Rows are points. To make a cloud, some directions were put in groups of two or more. Within a group, all points are equally far from the middle, so they leave a hole (a ring in 2 directions, a hollow ball in 3). The other directions are filled evenly. Then the cloud was stretched, turned, moved and blurred a little. How many holes are there, and how many directions does each take, smallest first?
In the rows, zero is written as 128.

Cloud (20 x 3):
[[ 98 100  90]
 [101  75 117]
 [158 113  75]
 [178  97  88]
 [125 204  56]
 [ 85 239 131]
 [ 58 150 140]
 [116 185 158]
 [156  89  79]
 [191  95  98]
 [ 52 152 125]
 [175 142 100]
 [ 98 132 177]
 [ 95 120  71]
 [162 146  79]
 [100 108 178]
 [110  78 101]
 [ 54 168 142]
 [ 43 172  61]
 [167 125  82]]
Holes: 1 (2)

Cloud (32 x 4):
[[118 192 136  74]
 [ 73  86 138 112]
 [ 70 107  98 116]
 [ 93 221 153 115]
 [ 75 180 101  85]
 [101 166 111 183]
 [105 100 126  15]
 [183 109 119 130]
 [138 169 185 109]
 [ 91 102 113 217]
 [ 83 152 151 116]
 [111 170 119 111]
 [135  75  90 122]
 [136 189 118 215]
 [103  76  96 182]
 [109 143  39 109]
 [ 63 162 139 158]
 [122 191  90  82]
 [123 107 183  99]
 [ 99 196 144 153]
 [147 100  39 128]
 [102  51 128 133]
 [120  93 159  63]
 [135 154 191  86]
 [110 106 133 185]
 [ 89 135  62 230]
 [176 137 168 166]
 [ 85  54 161  68]
 [148 193 124 247]
 [ 66 117 124 182]
 [114 138 158 185]
 [160 134 187  56]]
Holes: 0

Cloud (84 x 8):
[[153 116 179 137 144 126  57 139]
 [109  80 118  83 123  90 120 127]
 [189 128  75 153 181 153 144  98]
 [193 106 114 223 141 104  74 122]
 [217 123 180 130 115  92  82 133]
 [106 109 151 191 147 113 138 108]
 [ 94 120 102  90  89 114 107 109]
 [ 96  66 167 144 110 147  91  60]
 [168 129 194 107 100  51 121  78]
 [174  86 194  91 107 160  94  89]
 [171 164  96 165 127 158  95  93]
 [190 195 154 128 121 145  76  84]
 [225 104 137 167  85  83  50  79]
 [108 197 159 114 127 101  76  87]
 [227 138 118 201 145  69  88 132]
 [113 144 184 143 130 109 155 129]
 [182  74  72 151  87 125 128 182]
 [134 126  75 121 101  94 128  80]
 [204 172 147 153 146  93  85  91]
 [135 126 163 148  97  51  74  75]
 [219 121 166 155  67 111  72 122]
 [208 167 173 150 128 119  85  95]
 [144 105 165 122 133 123  42 128]
 [166 186 157  92 150 188 106 106]
 [236 151  99  97 161 127 133 162]
 [213  98 180  98 126 109  85 114]
 [102  86 160  84  81 166 110 127]
 [102 143 110  99 102 128 128 110]
 [150 198 146  98 165 113 102 136]
 [217 123 162 170  71 116  90 129]
 [170 152 155  59 149  88 181  81]
 [152  82 145 143  62  43 108 125]
 [223 203 140 127  78 132  84 115]
 [ 89 114  96  95 172 102 107 125]
 [103  58 141 126 141  95 142 154]
 [154 141  61 161 117 160  72 175]
 [205  95 128 135 127  83  82 183]
 [160 103  38 138 114  57 145 142]
 [ 95 105 176 139 134  75  71  60]
 [175 123 211 102 127 131  68 110]
 [182 182 155  87 124  75 105  62]
 [194  87  94 123 152 129  92 150]
 [160 165 126 115 101 131 178 170]
 [180 141 119  50 103  81  99 110]
 [158  74 117 179 117 136  98 168]
 [185 194 136 139 120  87  72 103]
 [193 133 126  83 144 156 115 191]
 [155 150 120  58  77  80 124 118]
 [205  95 135 146 111 118  86 177]
 [193 147 183 124 124  66  79  69]
 [143  46  97 187 105  97 119 131]
 [143  72  82 139 160 165 112 129]
 [158 118  98  91 179  87 194 133]
 [154 177 189 145 148 130  59  91]
 [ 78  92 142 109 116 199  71 104]
 [165 127 158 171 115 132 129  81]
 [177 184 118 180 164 143  94 141]
 [137 122 169 153 124  81 153 119]
 [125 103 180 173 162 164 119 150]
 [168 174 141 140 195  94 105 103]
 [122 142 190 135  96  68 103 117]
 [116  53 142 101 121  93 131 106]
 [192 146  54 167 163 140 101 143]
 [183 168 106  84 118  69 138 181]
 [111 125 102  83 146  95 115 125]
 [166  83 183 110  70 146 102  98]
 [166 166 128 215 132 144  99 156]
 [156 112 150 157 119  66  43  93]
 [130  36  84 161 124  86 134 135]
 [184 148 178 142  98  69  62 121]
 [152 110  64 158  82 154  66 157]
 [188 165 106 163 206 146 120 120]
 [140 104 115 174 120 114  27 161]
 [182  65 112 113  62 134  91  80]
 [249 161 103 125 119 134 150 135]
 [135 108 196  72  82  75  74 112]
 [141  90 139  74  69  65  78 105]
 [208 148 120 172  74 121 105  47]
 [144 168 126 142 131  66 137 128]
 [141 115  92  77 104  79 117  73]
 [112  76  70 128 109 106 126 134]
 [165 159 155 163 196 130  80  70]
 [136 186 112  99 100  87  98 157]
 [159  71 159 113  41  61 109  72]]
Holes: 2 (2, 2)

Cloud (94 x 9):
[[143 110 148  74 180 173  66 207 113]
 [147 129 210  77 156 131  82 153 204]
 [ 39 149 149 158 153 144  72 140  46]
 [ 30 132 177 128 131 113 140 152 170]
 [155 135 202 163 147  95  43 145  90]
 [144 138  93  78 146 127 120 189  38]
 [106  47 106 132  98 114 113  86 167]
 [113 188 184 154  93  68  95 150 118]
 [ 16  92 138 124 146  73 155 138  82]
 [115  66 183 147 160  58  71 178 155]
 [167 187 110  92  71 125 118 128 145]
 [ 89 118 137 158 210  86 159  31  85]
 [162  99 169 123  75 170 120 209 173]
 [ 88 176  92  91 126 202 165  81  70]
 [ 68 134 122 138  99  73 145  66  55]
 [ 62 171 162 186 122 130 107 146  41]
 [ 57 168 138  94 150  58 145  88  65]
 [113 126 103  58 136 175 206 134  61]
 [ 82 148 172 163 172 108  65  62 171]
 [101 178 178  84 129  58 127 106  87]
 [158 116 181 145 109 123  16 173 176]
 [155 160 190  54 128 119 118 135 186]
 [ 58 118 174 159 183 175  45 135  78]
 [ 67  73 142 188  63 142  99  93 142]
 [195 148  99 102 166  67 151  66 130]
 [ 57  78 204 166 113 174 149 148 118]
 [185  65 127 129 106 109  91 175 146]
 [ 93  99 122 153 124 150 189 202  61]
 [111  90 103  94 155 118 113  64 189]
 [ 74  70 176 150 155 107  86  70  69]
 [ 83 173  94  50 133 159 146  94 121]
 [ 44 177 173 146 153 182 122 129  45]
 [ 88 167  75  75 160 152  79  92 108]
 [152 171 194 182 125  74 160 114  74]
 [ 62 119 201 139 136  82 151 172  66]
 [ 99 142  95 155 182 146 167 167 144]
 [137 187 103 146 177  82 151 174 137]
 [112 127  56 173 159 114 168 154 136]
 [167 150 180  48 185 120  70 108 107]
 [137 118 228 116 191 107 134 144 131]
 [ 47 113 139 124 181  34 126 167 104]
 [ 99 178  61  87 175 131 114  57  55]
 [108 104 176 162 199 113 169  87 110]
 [ 68 100 199 133 139 173 135  67  64]
 [175 120 135 149 123 200  97 109  84]
 [ 60 167 164 139 177 130 165 177 139]
 [105 143 163  67 133  71 132 168  60]
 [102  93  22 122 132  82 158 139 104]
 [ 91 139 220  85 153  74 131  93 113]
 [142 162  50 108 164  67 195 143 109]
 [ 40 161 141  58 164 123 157  87 102]
 [ 87  93 176 175 139 104 149  57  57]
 [167 130 108  88 125 133  95  83 196]
 [170  88  95 169 150  80 140 146 138]
 [174 180  92  86 172  90  78 124  86]
 [ 53 123 157 159  80  83 105 139 170]
 [ 88  53 161 180 162 134 144 102 103]
 [ 25 126  86 102 156 130 152 104 146]
 [ 72 117 160 136  68 110  74 135  91]
 [ 59  93 218 143 143  96 155 118 124]
 [ 74 100  87 129  79 185 142 122  52]
 [ 58  88 219 149 137 158 120 119 170]
 [ 97 180  99 124 125 104 196  35  49]
 [ 95 164 215 144 131  85 138 133 174]
 [ 74 111 102  77 127 201 193 118  81]
 [147 169 102  93 208 181 144 123  70]
 [146  80 114  53 180 162 132 102 112]
 [ 51 157 182 120 191 181  99 177  74]
 [168 113 143 135 187  92 178 112 117]
 [104 179 153  46 166 130 130 190 147]
 [117 117  53  75 157  68 151 164 152]
 [ 68  91 134  41 134 143 118 213 135]
 [125 103 100  84 155 120  64 185 196]
 [177 137 148 126  65 132 117 186  80]
 [176  73 128  88 131 170  93 145 102]
 [ 78  87 108 217 154 128 107 166  87]
 [ 91 208 206 157 136 118 144 107 116]
 [ 40  71 108 189 178  91 119 117  68]
 [142  94 131 123 129 193 122  70  61]
 [ 96 154 141  72 119 158  62 194  96]
 [ 27 114 100 110 186 114 194  89  38]
 [ 95 177 160 180 135  89 204 101 109]
 [ 95 128  39 104 124  62 136 128 132]
 [  7 105 177 115 163 157 143 174 114]
 [ 34 134 177 161 115 182 111 184 144]
 [143 119 111 156  74 162  97  54  86]
 [ 89 106 112 107 173  37  96 181 161]
 [108  88 163 172 119 146 161  84  48]
 [ 19 114 157 116 138 134 173 108 138]
 [123 167 132 184 115  97 148 184  44]
 [161 130  79 159 173  70 167  53 105]
 [106 158 187 133 172  76  69  37 102]
 [121 137  60  77 138 142 162 177 159]
 [150 170 155  81  87 175 111 195 160]]
Holes: 3 (2, 3, 4)

Cloud (90 x 9):
[[173 149 125 141 119  83 152 125 168]
 [ 49 154 169 180 163 102 156  59 127]
 [120 151 101 138 135 184 170 174 106]
 [134 108 155 181 121 152 100  73 150]
 [ 84 160 165 177  63 179 107 162 134]
 [ 64 129 157 112 217 151 106 130 118]
 [101 182 113 108  54 136 168 151  47]
 [115  78 204 168 147 144  96 122 171]
 [141 163 136 133 123  92 143  89 104]
 [104 113 134 139   7  62  91 160  90]
 [ 60 180 130 107 133 109 132 139 107]
 [ 25  96 139 153 139 187 154 165  47]
 [107 160  73 172 180 202 185 167 147]
 [108 135  93  82  61 115  70 136 104]
 [ 87 183 108 106 133 182 121 148 143]
 [170 151  51 129 178 148 122  99 156]
 [ 44  98 154 146 175  59 163 107 108]
 [ 91 129 158 140 143  56 111 136 104]
 [110 116 100 167 117 105  96  69  89]
 [128 157 163 123 136 100 144 150  78]
 [ 68 129 126  78  69 128 115  59 144]
 [ 98 180  89  77  98  90  64  76 146]
 [ 37 159 127 131 103 198  91 155 145]
 [ 41  67 157 113  68 109 181 158  50]
 [ 96  93 120 109 134 178 102 183 189]
 [ 96 122 124 191 163 133 194 204  95]
 [ 79  86 178 132  64 123  70 141  75]
 [115 107 135 105  98 193 108 127 107]
 [106 141 100  74 112 111 133 107 129]
 [132 125 201  81 143 171 126 152 162]
 [102  88 142  83 150 194 129 161  88]
 [131 201  58 104  61 154 113 128 163]
 [208 108 185 128 119 101  77 132 189]
 [144 148  51 126  76 132  97 156 112]
 [ 84 166  94  98  80 198 113  87 126]
 [ 71 104 145 164 155 151  88  66 134]
 [205 217  63 110 112 118 170 146 151]
 [ 22 120 139 112 155 163  65 118 102]
 [ 94 164  71  87  46 152 109 121 110]
 [124  94 177 122 192 139 188 199 166]
 [130  62 173 172 161  61 133 149  51]
 [113 127 122  93 221 145 114 137 147]
 [ 95 118 138 122 167 115 143  94  65]
 [115 116 153 140 136 158 177 133  93]
 [ 84 178 166  93 135 151 118 141  77]
 [151 116  62 117  47 119 100 108 141]
 [ 81 160 169 101 186 150 114 134  64]
 [118 112 152  77 106  59 146  84 101]
 [134 149 143  59 140 116 166 200 135]
 [137 125 179 191 177  88 140 134 112]
 [123 123 111 187 129 144 121  85 187]
 [140 105 187  82 130  96 133 123  96]
 [ 70 156 102 207 182 152  87 100 166]
 [ 87 102  60  50 133 193 134 179  85]
 [ 85  98 164 132 136 185 179 220  46]
 [ 91 111 115 133 115  79 185 166  48]
 [ 17  58 151  79 143 197 159 175  17]
 [ 49  85 114 108 144 125  53  78  60]
 [ 71 104 183  92  79 189  57  76 105]
 [137 149  90  82 141 164  51 149 187]
 [ 97 108 197  75 129 217 113 149  52]
 [117 154 123 115 144  90 122  80  87]
 [ 62 115  80 159 154 159 151 126 154]
 [ 86 194 170 148 103 166  87  90  99]
 [108 115  51  90 158 171 126 112 123]
 [158 149 120 154 190  99 178 142 122]
 [111 118 170 190 168 176 127 169 163]
 [142 120  51  66 151 121 147 103  98]
 [ 93 172 103 113  49 103 154 146  34]
 [139 158 143 105 145 220  59 161 207]
 [142 135 158 192 210 104 119 166 134]
 [111  97 160  87 106 165  39 113 128]
 [188 138 146 149  72 111 107 115 196]
 [130 109 108  79 124  80  78 102 204]
 [ 95 132 121 234 130  74 144 126 157]
 [ 92 141  84 146 126  76 154 173 107]
 [118 165 109 142  87  83  83  87 166]
 [187 152 110  71 110 146  87  86 140]
 [ 80 173  98 116 120 173 126 189  87]
 [111  80 167 154 190 114 103 131 124]
 [ 80  99 160 140 207 238  81 138 197]
 [147  92  95  67  89  87  99 113 181]
 [ 40 175 107 131 104 130 148 133  89]
 [119 121  80 147  76 198 137 130  90]
 [184 102 137  73  87 102 106 143 115]
 [142 150 137 113 145 158 171 196 162]
 [121 166 119 148  67 116  61 106  97]
 [126 155 149 135  66 177 111  81 126]
 [ 15 114 200 143 102 119 159 191 110]
 [ 34 122 132 122 164 156 203 175 113]]
Holes: 0
